Rows are points. Any point is a mix of the corners, with weights that add up to 1. It lies inside the corners' shape when no weight is negative. Is each point inside? If not, which corners have a negative weight?

Corners:
(1): [ 21  49 -70]
(2): [-49  20  47]
(3): [-43 -14 -52]
(4): [30  3 80]
Points:
[-33  14 -48] -> outside (4)
[18  5 62] -> inside
[-43  19  41] -> inside
[ 10  35 -49] -> inside
[20 25  1] -> inside
[-13  22  52] -> outside (3)
[-38 -10 -44] -> inside

Corners:
(1): [  5  22  50   7  14 -17  33 -20  33]
(2): [ 54 -26  78  16  -1 -37  48  12 -22]
(3): [  7  -7   9  -7  39 -29  52 -44  49]
(4): [ -4  -1  54   4  37  20  71 -14  20]
(5): [  4  23 -36   0  12  23 -61  37 -50]
(6): [ 14  13 -28  23 -54  15  -8  26  38]
(7): [  3   1  -9  21 -47  37 -62 -28   1]
(8): [-21  -2 -37 -41 -47  -1 -63  28  -3]
(9): [-30 -18 -25  33 -24  -2 -45  25 -30]
(10): [ 71  11  62  23 -46 -21  75 -23 -25]
Points:
[ 65  -3  96   4 -13 -40 121 -26  31] -> outside (5, 7, 9)
[ 32  17  16  17 -18  15  11   8  -7] -> outside (3, 8, 9)
[ 31 -12  42  14 -12 -12  16   1 -10] -> inside
[ -4   8  -6   0 -10   8  -7  -1  13] -> outside (2)

Corners:
(1): [ -50  -34  -84   86    6  -29 -103  -64   15  -62   64  -12   14   -7]
(2): [-48  10 -21   7  32 -14 -24  34  52 -18 -41  -7 -59 -39]
(3): [ 16 -58  -1   3  36   8  46  -2  77 -50 -67 -55  18  11]
(4): [-16 -16 -42 -27  43  86 -32  -6  16   9  -3   1 -40  32]
(5): [ 65  -3  68 -54 -33  56   3  67  45  97  25 -32  14 -62]
(6): [ 13  31  -6   0  32   1 -85  -9 -24 -15  59  34  30 -35]
(7): [ 71  53 -49 -37  27 -18 -31  50 -32 -17  85 -49  10 -35]
(8): [ 58 -27  23  -9 -18 -50  23 -28   9  -6  -8  45   2  44]
(9): [ 27 -20 -78  63  36  30   9  -8  47 -52  89 -10   3  -1]
(10): [  29  -44   23   41   11  -29  -33   30 -109   19   76   46   60   80]
(11): [ 82   1   2 -21  13 -48  76 -34  76  65 -45 -12  61  -8]
(12): [ 14  -6  26 -65  -4  18  28  14 -81  40 -47  -5 -49   0]
(13): [ -4 -35 -52  82 -22  84 -78  11 -27 -65 -36  20  -9  27]
(14): [ 75  19  80 -30  37 -33 -45 -35  -7  94  58  35 -42  16]
(15): [-48  30 -23  50 -41 -13 -10 -20 -20 -40  10 -20  30  35]
Points:
[  1 -39 -13  47 -23 -10   0  -7   9 -24 -15   4  23  21] -> outside (4, 6, 7, 14)
[ 23 -10   0  -7   8 -14  16  -3  15  11   8 -14   2  19] -> outside (6, 13)
[  9  -8 -20   9   7  -4 -34 -10  -8  -5  27  -8  -2  -5] -> inside
[ 28 -16   8  -3   3  -7  -5  -3   5  15  -5  -1  -5  16] -> outside (6, 9)
[-25  -9  -6  -2   9  12  -5  17  -5   5  26 -42 -27   9] -> outside (6, 8, 11, 13)
